Each row of a before or after table is a point. The points were changed in one or more steps. Then noise was added and the rows were shuffled. The steps act on how far a point lies along the listed directions, d1 being the first. Name the steps. A step turns or swaps two directions, mirrors them in a line or flattens them onto one, adds a multiple of one to another, or multiplies one. Angles are multiples of 10 degrees, from the lower direction toward the higher: turns from -170 to 170, lines from 10 to 170 but not 90. Use the fewest steps. Two steps may share a direction if one is a turn and the other turns, adds or multiplies; they go together, in the order done. Otherwise the lowest direction goes first.

Directions:
(1): |  14.0 | -19.3 |
(2): | 19.3 | 14.0 |
Before (8 x 2):
| -0.8 |  2.0 |
| -3.4 | -6.1 |
|  8.5 |  2.3 |
|  1.6 | -2.5 |
|  5.8 | -2.2 |
| -2.8 | -0.5 |
|  4.7 | -8.6 |
|  4.4 |  3.5 |
After (8 x 2):
|   6.8 | -10.9 |
|   2.4 |  -3.4 |
|   6.8 |  -3.5 |
|  -1.2 |   2.0 |
|  -2.9 |  -6.5 |
|  -2.9 |  -0.2 |
|   4.1 |   3.8 |
|   8.6 |   1.7 |
Steps: multiply d1 by 1.3

Directions:
(1): |  13.0 |  -1.2 |  -1.2 | -26.0 | -20.9 |  20.3 |
(2): |  -8.1 |   5.5 | -14.7 |  25.7 | -14.2 |  22.9 |
Before (11 x 6):
|   0.1 |  -0.3 |  -5.9 |   6.1 |  -4.5 |   9.5 |
|   0.5 |   2.0 |  -1.7 |   4.6 |  -2.6 |   1.3 |
|   1.1 |  -0.4 |   7.4 |  -3.2 |   6.2 | -10.4 |
|   3.8 |   0.6 |   3.0 |  -3.8 |   3.5 |  -4.8 |
|   0.8 |   4.6 |  -2.4 |   1.9 |  -4.3 |   7.0 |
|   3.6 |   2.5 |   1.0 |  -3.6 |  -3.9 |   1.5 |
|   2.1 |   1.1 |  -5.7 |   2.6 | -10.8 |  11.2 |
|   2.6 |   1.0 |   0.8 |  -5.0 |  -5.4 |   4.4 |
|  -4.2 |  -1.2 |   0.1 |   3.7 |   1.2 |  -1.0 |
|  -1.3 |   0.7 |  -0.5 |  -0.4 |   4.3 |  -3.2 |
|   1.7 |  -3.0 |   3.6 |  -5.7 |   1.5 |  -6.2 |
After (11 x 6):
|   0.5 |   2.9 |   3.1 |  -0.6 |   6.1 |  -6.2 |
|   1.5 |   2.6 |  -2.6 |   4.5 |  -3.5 |   5.4 |
|  -0.6 |   2.8 |   0.3 |   5.5 |   1.3 |  -2.8 |
|  -0.5 |  -2.2 |   1.4 |  -4.8 |  -1.8 |   0.7 |
|  -0.1 |  -1.6 |   3.8 |   1.6 |   9.0 | -13.7 |
|   0.8 |   2.6 |  -1.8 |   2.8 |  -9.6 |  10.3 |
|  -1.7 |  -0.8 |  -3.2 |   5.5 |  -5.5 |   4.9 |
|  -3.3 |   1.6 |   1.1 |   6.4 |   3.4 |  -4.0 |
|   2.9 |   0.6 |   2.3 |  -2.3 |   0.9 |  -4.2 |
|   2.2 |  -3.2 |   3.1 |  -3.6 |   8.5 |  -8.4 |
|   0.3 |   1.3 |  -2.8 |  -2.2 |  -1.7 |   3.9 |
Steps: turn d1 and d2 by 170 degrees

Directions:
(1): |  19.5 |  -7.4 |  17.2 | -21.9 |  -4.9 |  28.0 |   4.5 |   6.7 |  -9.8 |  28.9 | -10.2 |
(2): |  20.9 |   9.0 |  -8.7 |  21.4 |  34.8 |   7.2 |  19.4 |  -7.7 |   4.1 |   2.1 | -18.6 |
(3): |   8.5 |  -7.5 |  16.3 | -17.5 |  17.5 | -31.6 |  20.4 |   9.8 | -21.2 |  -6.1 |  10.4 |
Before (11 x 11):
|   0.0 |  -0.2 |   1.4 |  -0.6 |   3.7 |  -1.7 |   2.0 |  -0.1 |  -2.7 |   0.0 |  -0.8 |
|  -5.9 |   5.4 |  -6.1 |   3.1 |  -5.3 |   2.9 |  -4.0 |  -3.2 |   4.7 |  -0.9 |   0.8 |
|   3.5 |   5.0 |  -3.3 |   9.3 |   2.6 |   8.9 |   1.3 |  -3.7 |   7.3 |   4.0 |  -8.3 |
|   3.3 |  -2.7 |  10.8 | -15.8 |  -6.6 |   0.9 |   1.9 |   4.3 |  -6.7 |   6.5 |   3.9 |
|   6.7 |   3.1 |  -3.4 |   6.7 |   8.8 |  10.2 |   3.6 |  -7.2 |   2.2 |   4.8 |  -8.8 |
|   5.7 |   0.0 |   3.1 |  -0.9 |   4.0 |  -2.3 |   1.6 |   2.1 |  -2.3 |   0.8 |   0.3 |
|   5.3 |   0.0 |   3.8 |  -4.1 |   3.9 |   0.9 |   5.6 |   4.0 |  -5.2 |   4.3 |   0.1 |
|  -0.4 |   0.1 |  -1.0 |   3.0 |  -2.5 |   0.7 |  -2.2 |   0.7 |   3.2 |  -2.8 |  -1.6 |
|   0.2 |   2.8 |  -2.1 |   1.1 |   4.1 |   1.9 |   3.3 |  -1.2 |   2.6 |   5.2 |  -4.4 |
|   6.1 |   1.4 |   2.2 |   1.9 |   9.2 |   0.5 |   6.7 |  -0.5 |  -3.3 |   2.5 |  -4.2 |
|  -1.4 |   1.9 |  -3.1 |   5.9 |  -4.1 |   6.2 |  -6.0 |  -3.3 |   6.6 |   1.1 |  -1.3 |
After (11 x 11):
|  -1.5 |  -1.2 |   2.1 |  -2.4 |  -0.1 |  -1.5 |   0.2 |   1.0 |  -3.9 |  -0.1 |   0.5 |
|  -5.7 |  -0.7 |   3.1 |  -3.5 |  -4.2 |  -8.6 |  -1.5 |   1.3 |  -4.4 |  -4.0 |   5.9 |
|  -1.1 |   5.4 |  -5.4 |   4.0 |  -1.9 |   7.0 |  -1.6 |  -4.0 |   5.2 |   2.7 |  -2.6 |
|  -0.8 |   0.3 |   1.8 |  -2.6 |   2.6 |  -8.0 |   3.6 |   3.9 |  -5.0 |  -1.8 |   4.6 |
|  -1.7 |   3.1 |  -4.2 |   8.4 |  -1.2 |   3.4 |  -4.2 |  -3.7 |   6.8 |  -1.2 |  -1.4 |
|   2.4 |  -1.1 |   3.3 |  -2.9 |   0.2 |  -5.0 |  -1.3 |   3.2 |  -2.1 |  -1.5 |   3.0 |
|   0.7 |   0.0 |  -0.7 |   2.8 |  -2.0 |   2.8 |  -2.7 |   0.6 |   3.3 |  -1.0 |  -2.3 |
|   8.7 |   2.7 |   4.5 |  -2.8 |  13.2 |  -7.7 |  12.1 |  -0.3 |  -4.2 |  -1.2 |  -0.4 |
| -12.0 |   1.6 |  -4.1 |   2.7 |  -5.7 |  -8.8 |  -5.9 |  -4.6 |   2.1 |  -8.3 |   6.6 |
|  -6.6 |   1.7 |  -2.0 |  -0.2 |  -1.6 |  -6.0 |  -0.6 |  -0.5 |   2.4 |   0.3 |   1.6 |
|  -9.1 |   3.8 |  -3.9 |   7.5 |  -6.9 |  -5.0 |  -5.2 |  -3.0 |   8.3 |  -6.4 |   2.9 |
Steps: turn d1 and d3 by 40 degrees; turn d1 and d2 by 150 degrees

Directions:
(1): |  11.7 | -13.7 |   2.8 |  -6.6 |  11.6 |  16.0 | -29.7 |  -6.7 |   8.5 |  21.2 | -14.5 |   0.2 |  -4.4 | -38.9 |
(2): |  11.7 |  -3.3 |  22.2 | -31.2 |   4.6 | -30.8 | -15.7 |  -7.4 |  -3.3 | -20.6 |  16.0 |  18.7 |   3.3 |  -4.6 |
Before (9 x 14):
|  -1.1 |   2.6 |  -1.4 |   0.6 |   0.8 |  -2.3 |  -0.3 |  -0.8 |  -1.6 |  -2.0 |   0.1 |   0.8 |   0.8 |   3.1 |
|   1.7 |  -3.1 |  -1.5 |  -2.3 |   3.6 |   1.8 |  -5.7 |  -3.3 |   2.3 |   3.7 |  -2.8 |  -0.1 |  -3.0 |  -6.4 |
|   3.1 |  -2.2 |  -2.9 |   3.8 |  -1.7 |   3.8 |  -5.7 |  -0.4 |   3.2 |   4.8 |  -3.3 |  -1.0 |  -1.7 |  -8.4 |
|   4.0 |  -4.1 |  -4.2 |   2.6 |   3.0 |   7.9 |  -7.0 |  -0.1 |   2.0 |   6.1 |  -3.6 |  -1.4 |  -2.6 |  -9.7 |
|  -7.8 |   7.1 |  -4.3 |   6.6 |  -2.2 |  -3.2 |  13.5 |   3.6 |  -2.5 |  -6.2 |   4.7 |  -3.9 |   2.2 |  18.1 |
|   1.1 |  -2.5 |   1.8 |  -4.1 |   1.6 |   1.7 |  -5.0 |   2.4 |   2.1 |   4.3 |  -1.0 |   1.6 |  -0.3 |  -3.0 |
|  -1.2 |  -0.5 |   3.2 |  -3.6 |   2.5 |  -6.1 |  -1.7 |  -1.5 |  -0.7 |  -1.1 |   3.7 |   1.9 |  -1.8 |  -1.6 |
|  -1.2 |   3.6 |  -0.3 |   1.5 |  -3.9 |  -0.9 |   7.5 |   5.9 |  -1.3 |  -2.0 |   0.6 |  -0.2 |  -1.2 |   5.3 |
|   0.5 |  -0.6 |   7.0 | -11.0 |   4.8 |  -7.4 |  -8.6 |  -1.1 |  -0.6 |  -3.0 |   3.8 |   4.5 |  -0.5 |  -6.3 |
After (9 x 14):
|   0.4 |   0.2 |   1.1 |  -5.0 |   1.0 |  -7.5 |   0.5 |  -2.4 |  -0.9 |  -5.4 |   3.9 |   2.5 |  -1.4 |   4.1 |
|  -1.1 |   0.4 |   2.5 |  -4.3 |  -0.7 |  -3.7 |   0.4 |   3.2 |   0.2 |  -1.7 |   2.9 |   2.6 |   0.9 |   5.4 |
|  -8.0 |   6.3 |  -1.8 |   2.1 |  -1.4 |  -3.6 |   8.5 |   4.3 |  -2.5 |  -4.6 |   4.5 |  -1.6 |   0.0 |  11.2 |
|  -1.0 |  -2.4 |  -6.2 |   7.1 |   5.3 |  14.4 |  -5.7 |  -0.3 |   4.5 |  13.6 |  -9.0 |  -7.1 |  -1.5 | -10.3 |
|  -0.9 |   1.7 |  -2.6 |   2.4 |   1.5 |   1.1 |  -1.0 |  -0.5 |  -0.8 |   1.8 |  -2.3 |  -0.5 |  -0.5 |   0.5 |
|   1.3 |  -0.2 |  -0.7 |   1.3 |  -0.8 |   6.0 |  -0.6 |   4.4 |   1.3 |   5.5 |  -4.8 |  -1.6 |  -2.8 |  -6.3 |
|   3.8 |  -0.3 |   3.0 |  -3.9 |  -3.1 |  -8.7 |  -3.8 |  -0.8 |   0.3 |  -5.7 |   4.5 |   4.2 |   0.2 |  -1.0 |
|   5.1 |  -1.5 |   3.4 |  -7.6 |   1.1 |  -8.6 |  -4.5 |  -0.9 |  -1.7 |  -8.0 |   6.8 |   5.6 |   0.1 |   0.3 |
|  -4.9 |   1.9 |  -1.5 |   3.2 |   0.4 |  -1.6 |   4.8 |   1.2 |  -1.0 |   0.7 |   2.1 |  -1.9 |  -1.9 |   4.0 |
Steps: turn d1 and d2 by 120 degrees
